Rows are points. To make a cloud, some directions were put in groups of two or more. Within a group, all points are equally far from the middle, so they leave a hole (a ring in 2 directions, a hollow ball in 3). The other directions are filled evenly. Then the cloud was stretched, turned, moved and blurred a little. How many holes are there, and how many directions does each take, smallest first?
(in the rows, 128 means zero)

Cloud:
[[175 165 104]
 [140 182 159]
 [122  87 140]
 [156 142 171]
 [112 114 182]
 [164 116 176]
 [150 142 146]
 [129 143 186]
 [146 131 105]
 [111 171 119]
 [189 132 152]
 [194 180 160]
 [145  97 171]
 [130 147 131]
 [116 189 114]
 [152 156 110]
 [198 124 122]
 [ 98 115 128]
 [128 111  84]
 [152 109  91]]
Holes: 0

Cloud (28 x 4):
[[ 99 117 139 167]
 [129 104 132 158]
 [ 89  90 114 121]
 [157 152  88  84]
 [178 143 132 160]
 [136 106 161  75]
 [123 114  68 125]
 [108 177 143 159]
 [ 76 109 112  75]
 [140 101  86 116]
 [105 186 103 159]
 [120 128  99  73]
 [102 168  76 166]
 [180 136 133 144]
 [165 143 148  99]
 [ 76  98 146 147]
 [103 165 186 117]
 [162 103 108 132]
 [118 130 150 169]
 [163 144 138  87]
 [140 151 136  68]
 [135 150 149 171]
 [151 134 109  76]
 [165 197 109 120]
 [161 165  91  88]
 [ 85 116  92 104]
 [132 175 157  96]
 [105 183 111 164]]
Holes: 1 (3)

Cloud, 57 rows:
[[103  64 100 131 132 156]
 [ 99 143 126 184 166 150]
 [ 86 114 111 197  98 151]
 [144 146 127  92  86 144]
 [122 173  87 107 142 173]
 [134 120 160 127 139 172]
 [134 101  43 106 143 148]
 [102 168  87 134 161 143]
 [129 125 176 170 114 148]
 [156 140  85 146  81 164]
 [ 85 123  92 165  61 129]
 [128 160  82 110 152 128]
 [147 120 149 167 153 169]
 [ 99  48  94 116 142 136]
 [ 60 124 151 163  73 111]
 [154 132  83 161  88 107]
 [102  86  81 172 118 130]
 [174 105 107 146 130 153]
 [ 75 120  95 131  66 113]
 [107 116 150  83 104 140]
 [115 132 162  98 129 119]
 [108  53 127 145 162 118]
 [108 107 128  77 160 149]
 [115  65 130 108 135 150]
 [ 86 164 107 126  73 109]
 [156 156  77 149  91 143]
 [141 125 126 109 121 189]
 [170 109 153 117 124 107]
 [169 113 106 153 184 125]
 [142  70 116 149 169 162]
 [137  88 117 178 132 160]
 [129  85  63 137 122 155]
 [127  60 146 104  87 112]
 [ 92 122  41 109 163 144]
 [102 116  94  70 135 137]
 [ 79 137  72 132 129 127]
 [180  79 114  97 126 101]
 [ 97 172 144 123 122 145]
 [128 130  84  74 127  94]
 [131 116 138  78 162 120]
 [150 140  87  99 136  95]
 [ 99 103 182 139 109 126]
 [150 135  88  82 154 135]
 [147 153 128 204 125 150]
 [156  99 104  84  90 115]
 [102 102 148 121 158 171]
 [133 152  64 126 144 116]
 [109  95  67 169 115 136]
 [168 110 105 121  71 107]
 [165  86 103 159 154 101]
 [133 106  99 194 118 135]
 [117  91 106 182 170 120]
 [171 115 116 163  95 128]
 [ 86 129 132 191 151 161]
 [103  59 147 148 118  97]
 [137 146  77 156  66 140]
 [113 179  81 153 113 135]]
Holes: 1 (4)

Cloud, 53 rows:
[[ 71  84 140 148 137 122]
 [169 110 139 142  72 137]
 [154  99  86 136 130 104]
 [106 109 120  82  78 100]
 [173 103  72  97  90 140]
 [114 121  80  64 132 108]
 [143 150  82 176 123 125]
 [141  75  93  67 100 114]
 [134 153 164 140  92 125]
 [ 89 173 125  94 129 140]
 [141 118 155 135  99 148]
 [149 141  93 134 124  95]
 [149 144 132 102 106  96]
 [144 108 103  61 124 125]
 [136  77  86 120 151 118]
 [153 172 114 108  71  77]
 [163 132  99 126  85 214]
 [104 201 111  92  92 153]
 [140 138 130  33 129  98]
 [126 186  87 122  94 171]
 [ 28 116 130 120 154 100]
 [102 149 139  70 109 135]
 [132 166 153 104  70 118]
 [131 124 168 133 105 131]
 [164  89  86  95 119 151]
 [ 67 138  76 112 154 108]
 [131 198  93  85 107 157]
 [ 76  95  95 124 113 120]
 [122 118 155 115 126 163]
 [103 179 135 153 138 140]
 [121  92 122  98 159 138]
 [ 98 175 141 119 151 176]
 [142 109 167 175  83 147]
 [139 132 145 135  57 175]
 [158 201 107 123  86 154]
 [165 114 112 124  50  87]
 [167 113 132 125  94 149]
 [139 108  64 104 108 159]
 [112 121 141 120 107 147]
 [150 114 150  98  88 152]
 [142 143 142 100 148 129]
 [166 134 107 136 140 123]
 [112 114  86 132 154 172]
 [144 107  83 151  99 160]
 [178  71 110  97 138 132]
 [110  54 117 118 120 101]
 [164 187 117  95 114 121]
 [142 133  65 102 113  68]
 [183  94  91  87 112 120]
 [153 135  79 126 131  96]
 [195 138 114 140 126 171]
 [149 122 141 158  80 155]
 [179  87  72 128 111 119]]
Holes: 0

Cloud:
[[133 104  95  94  60 160 123 137]
 [187 129  89  96 136 139 140 156]
 [123 140 125 119  34 102 128 106]
 [164  99 125 161  46 142  95 124]
 [134 124  85 131 148 190 105 120]
 [143 117 119 120 103 189 179 115]
 [171 139 113  85  94 156  87 135]
 [116 166 101 175 133 171 160 157]
 [161 147 122 125 125 162 140  70]
 [170 111 132 168 116 178 178 112]
 [124 127  76 143  58 140 150 172]
 [136 136 179  78 124 151 132 149]
 [144  65 152 128 104 115 170 126]
 [127 122  69 106 119 164  92 127]
 [125 167 156 122 119 113 170 196]
 [109 162 119 179  99 137 126 100]
 [109 129 120 195  88 149 186 117]
 [111  69 162 119 109 121 144 133]
 [137 152 144 176 115 136 198 150]
 [100 121  70 170  93 150 145 159]
 [115 130  61 147  86 125 137 143]
 [192 109 133 154  84  98 153 147]
 [127 174 107 121 145  99 146 181]
 [162 162 177 144 136 118 151 168]
 [180 132 149  97 126 121 107 189]
 [ 99 144 179 179 128  93 134 124]
 [154 157 154 155 137 139 170 185]
 [178  97  90 149  65 160 111 139]
 [110  82 145 102  86 109 112 124]
 [115 175 120 144 101 166 177 136]
 [164 139 132 152  39 116  91 133]
 [155 139 146 114 184 132 116 153]
 [ 97 128 117 154 144  90 172 109]
 [ 90 114 148 127 100 117 178 187]
 [114 177 115 103 113 169 151 127]
 [138 178 151 176  89 153 151 105]
 [203 128 100 138 100 128 136 161]
 [158 145 163  98  99 165 127 106]
 [149 112 143 149  93 197 133 124]
 [163  96 153 108 116 137 152 176]
 [182 147 179 135 106  80 119 133]
 [123 136 145 114  58 153 179  94]
 [150  70  86 139 126 152 144 154]
 [135 132 120 160  30 132 173 124]
 [109 128 143 142 152 124 210  87]
 [114 170 134  86 116 144 117 117]
 [155 108  77 139 147 141 138  99]
 [ 84  95 158 123  76  90 149 142]
 [ 93 100 158 138 137 122 202 112]
 [164 148 121 107 108 161 163  83]
 [164 122  99 167  91  93 138 161]
 [119  87 101 114  88 189 108 150]
 [ 83 125 176 118 137 137 143 101]
 [123 161 159 113  51  97 120 146]
 [ 79 120 162 116  79 123 142 188]
 [ 92 106 147 124 104 118 191 168]
 [136 156 158 129  94  88 178 167]
 [126 125  92 132  77 128 179 180]
 [169 125 163 110 101  98  90  96]
 [120 159 174 157 134 122 176 170]
 [167 140 164 100  78 144 135  79]
 [111 132 183 188  81 141 127 117]
 [191 142  73 114 127 162 108 140]
 [117 134 112 192  86 148 109 124]
 [147 174 158 132  52 108 111 134]
 [136 144 140  71 143 110 153 159]
 [124 155 128 180 114 164  98 135]
 [136  81 106 136  70 152 185  95]
 [104 118 157 122 171 131 178 120]
 [142  88 177  99  66 116 132 114]
 [ 95 145 100 144 134 171 185 130]
 [146 114  91 150 138 175 124  93]
 [171 148 184 108 108 136 108 156]
 [150  85 131 163  69 170 120 106]
 [169 152 157 151 131 134 168 174]]
Holes: 3 (2, 2, 3)

Cloud (108 x 9):
[[158 135 104 103 117 118 187 143 143]
 [163 123 135 125 103 157 184 130 184]
 [117 116  72 112 135 112  91 122 126]
 [131  92  95 152 145 173 144 122 141]
 [131 150 140 120  92 103 176 159 144]
 [ 93 118 115  91 146 169 132  72 151]
 [174 161 141 135 196 145 126  79 171]
 [135  69 122  91  99 113 154 109 156]
 [117 121 144 115 198 108 117 162 139]
 [148 163  95  97 146 128 130 112  51]
 [166 139 137 128 155 187 123 141 108]
 [151  84 124  80 106 164 146 126 165]
 [ 96 131 121 122 131  92 177  76  90]
 [187 131 147  80 130 172 107  83 144]
 [106 109  95 113 131 171 177  80 148]
 [156 118 150 140 189 119 176 102 140]
 [108 150  98 111 165 191 143 118 157]
 [133  93 115  95 156 119 107  77 187]
 [155 144 108  45 135 104 140  98 134]
 [142 109 140  70 130 107 167 139 118]
 [125 123 155 100 182 110 165 159 148]
 [188 128 103  99 176 157  88  53 132]
 [155 148 141 158 117  96 138 127  82]
 [104 147 120 176 150 107 122 154 124]
 [173 150 122 122 136 169 183 135 162]
 [125 125  78 136 156 146 159 157 176]
 [178 168 155  96 162  90  92 119 142]
 [194  76 154 111 145 125 113  70 111]
 [131  96 124 160 187 154 123 114 151]
 [140 122 102  73 167 122  94  96 180]
 [ 98 166 119 144 144  92 164 119 149]
 [142 188 131 133 170 102  84  81 127]
 [107 163  89  92 153 155 101 115 111]
 [145 100 127 143 145 153  97  70 175]
 [164 168 108 112 145 147 134  34 130]
 [ 94 118 117 104  82 140 165 101 113]
 [129 147 110 151 105  79 142  88 136]
 [ 80 128 126 113 154 102 142 135 132]
 [113 104 117 132 109 172 101 112 121]
 [152 144 134 109 163 194 160 167 149]
 [171 101  86  86 157 122  94  39 151]
 [121 147 177 102 123  91 137 120 145]
 [123 141 142 138 134 107 161 148  78]
 [140 122 156  93  96 173 107 119 123]
 [194 137 142 104 179 148 103  46  83]
 [111 103 109  90 168 150 143 101 193]
 [186 130 138 119 174  96 164 113 100]
 [144 147 125 101 147 162 103  52 177]
 [127 157 130  64 165 119 122 139  93]
 [157 124 138 152 154  77 142 127  91]
 [132 157 181 144 152 150 176 118 134]
 [162 163  81 144 125  96 113 111 137]
 [163 174 154 131 184 141 130  65 117]
 [123 151 133 181 119 140 124 156 114]
 [166 146  95 112 163 166  86  56 103]
 [193 114 169 113 135 150 116 114 162]
 [158 184 134 108 147 156  67 131 116]
 [159  95  97  96  90  98 101  95 114]
 [161 160 163 146 142  99 101 140  98]
 [159 108 142 111 137 178 109 115  86]
 [153 111 161 157 147 145 111  75 140]
 [167 165 124  90 135 170 163  79 159]
 [ 99 145 114 132 180 113 113 105  91]
 [141 107 131 128  90 111  95  77  84]
 [178 144 123 110 186  68 109  59 114]
 [166 141  77 149 130 104 145 127 130]
 [154 134 108 116 120 174  95  70 167]
 [188 119 163 140 170 104 120 118 143]
 [168 115  61 113 170 139 142  94 113]
 [136 107 114 110  79 143 126  36 124]
 [137 111 122 131 192  79 136 107  88]
 [167 154 141 141 113  88 146 117  82]
 [136 137 116  81 144 199 147 146 182]
 [142 131 166  89 159 180 173 143 148]
 [200 142 113  98 134 153 140  46 127]
 [133 163 126  75 145  89 104  48 123]
 [140 131 161 121  76 146 132  99 138]
 [149 123 144  74 139 109  95 141 101]
 [ 90 137 165 127 125 156 153 168 129]
 [164  98  84 104 105  99 128  59 155]
 [147 144 145 148 119  85 173 148 127]
 [156 192 119  89 131 110  93  89 138]
 [156 165 126  68 137 108 160 134 149]
 [156 136 134 130 198 149  96  56 109]
 [153 103 117  58 153 109 144 123  81]
 [162 172 178 131 144 146 161 106 116]
 [143 141 141  93 185  93  69 110 119]
 [ 95 153  80 110 140 145 119 119 112]
 [154 148 104  77 142 170 179  67 129]
 [119 169 112 131 170 108 151  61  88]
 [170 146 135 127 165  91 144 143  83]
 [163 164  86  91 171  84 162  81  99]
 [188 183 126 107 159  94 115 117 146]
 [149 120 174 104 127 146 185  75 118]
 [182  91 122 132 113 137 109 118 158]
 [145 154 159 109 137 103 174  72  64]
 [168 127 113  87 198  88  80  85  90]
 [169 102 117  83 107 106 193 100 117]
 [191 117 102  80 173 139  87  56 138]
 [105 160 119  93 162  86 159  90 132]
 [185 143 100 107 202 108 145  85 107]
 [123  55 130 101 123 167 151  88 108]
 [146 129 107  64 165  80 155  47 137]
 [130 141 130 133  73 112 134  89 133]
 [158 113  90 155 131 137 175  90 158]
 [150 130 157 106 193 138 182 122 151]
 [109  92  96 120 178 131 131 126 164]
 [134 158 173  77 151 130  83 115 118]]
Holes: 3 (2, 3, 3)

Cloud (89 x 9):
[[ 74 101 119  84 136 153 116  88  98]
 [136 109 150 104 133  86 122 187 109]
 [133 119  94  53 135  96  80 105 101]
 [141 137 124 134  78 110 164 117 171]
 [111  77 103 121 191  88 139 134 169]
 [ 68 124 164 121 188 118 111 107 141]
 [112 175 154 155 117 148 121 173  83]
 [152 110 173 185 134 167 146 128  94]
 [117 122  84 164 168 138 108 135 134]
 [162 127 150 181 123 135  84 150 105]
 [ 58 151 157 160 153 126 122 129 100]
 [154 123 114 169 201 113 136 149 142]
 [103  72 106 148 158  98 112 161 126]
 [163 133 137 126 180 119 129 117  70]
 [ 79 148 110  70 102  80 162 109 125]
 [142 175 123 126  84  81 111  92  73]
 [ 75 129  85 157 123 148 138 125  99]
 [135 152 135 124 141 145  55 114 119]
 [110 146 148 112 104 182 121 119  97]
 [144 107 128 117 117  37 114 169  97]
 [ 73 129 132 127 104 127 173 205 154]
 [113  55 123 119 149  87 108 121  89]
 [126 119 147 138 121 117  63  77 136]
 [142 139 110 186 131  91 170 134 155]
 [130 165  89 149  90 117 136 125  38]
 [ 42 170 116  93 107 108 132 114  93]
 [154 116 159 169 178 144  86 142 104]
 [117 202  93 155 109 116 131  92 100]
 [116 118  78  99 149  77 115  70 102]
 [142 142  93 137 106 105 114 119 212]
 [ 84 148  93 128 103  98 142  85  50]
 [103 149 146 139 166 146  70 102 148]
 [ 94 146 143 143  97 127 139 197 185]
 [146  92 112 114 132 173 139 149 120]
 [132 167  90 188 109 140 118 182 172]
 [108  85  96 123 183 114 108 162 169]
 [138 113 130 103 101  98 161 190 154]
 [115 174 141  87 152 126 127 137 115]
 [188 149 116 163 124 103 156 139  94]
 [105 182 138 153 133 149  86 140 115]
 [110 140 120  72  82 131 127 129  78]
 [ 70 130 138 125  92  75 119 146 100]
 [139  73 110 179 124 132 134 166 138]
 [124 110 133  67 217 108 114 136 131]
 [ 86 135 188 137 175 113 184 138 126]
 [ 81  86 119 140 118 152 138 164 121]
 [ 98 157  88 186  88  99 163 128 138]
 [144 146 119 212  84  99 161 175 142]
 [151 163  97 179 104 122  68 138  87]
 [163 133 120 152 164 154 141 143 189]
 [103 117  99  66 143 133 134  83 145]
 [148 138 176 142 177 118 181 130 106]
 [ 77 179  89 114 133  87 111 129 100]
 [146 144 101 126 143 167 155  99 161]
 [173 153 152 136 108  88 120 173 134]
 [130 164  83 123  68 166 123 116 132]
 [152 107 105 109  85 148  80 132 129]
 [ 96 173 139 207  90 101 175 131 112]
 [108 150 149 173 162 148 124 105 174]
 [113 170 137 107 121  85 109  91 147]
 [146 193 129 139 134 138 132 124 115]
 [129  93 136 104 108 154 151  69 120]
 [ 79 152 158 193 157 120 165 142 109]
 [140  98  87  96 102 137  67 126 129]
 [127 162 134 213  81 145 114 170  99]
 [ 54 154 120  95  88  74 170 133 120]
 [149 113 140 153 157 130 108  93  49]
 [139 141 155 200 126 100 157 156 121]
 [126  95 176 107 152 100 157 142 142]
 [ 89 164 126 197  96  82 166 137  96]
 [ 93 130 145  79 192 148 125 124  94]
 [ 88 131 130 124  88  50 125 153  99]
 [114 123 163 148 149  70 161 140  97]
 [133 123 107 176 122 129 129 143  54]
 [131 151 123 129 184 133  99  74  89]
 [ 89 169 137  67 131 113 164 118 136]
 [127 152 158 171 124 141  99 187 139]
 [107 118 111 122 141  50  99  87 104]
 [125  83  86 151 114 140  99  92 128]
 [138 108 141 195 138 125 111 118  71]
 [128 158 118 142 179 124 145  60 106]
 [164 114  92 170  53  91 143 154 141]
 [101 149 133  85 118 161 110 140 106]
 [ 95 134 124 133 134 150 189 138 186]
 [161 121  73 115  73 122 138 113 104]
 [154 148  96 150 163 147 129  99 165]
 [149  74 136  80 127 135 134  94 113]
 [106 172 129 146 124 106 109  68 105]
 [145 162 130 156 165 148  99 130 175]]
Holes: 2 (3, 4)
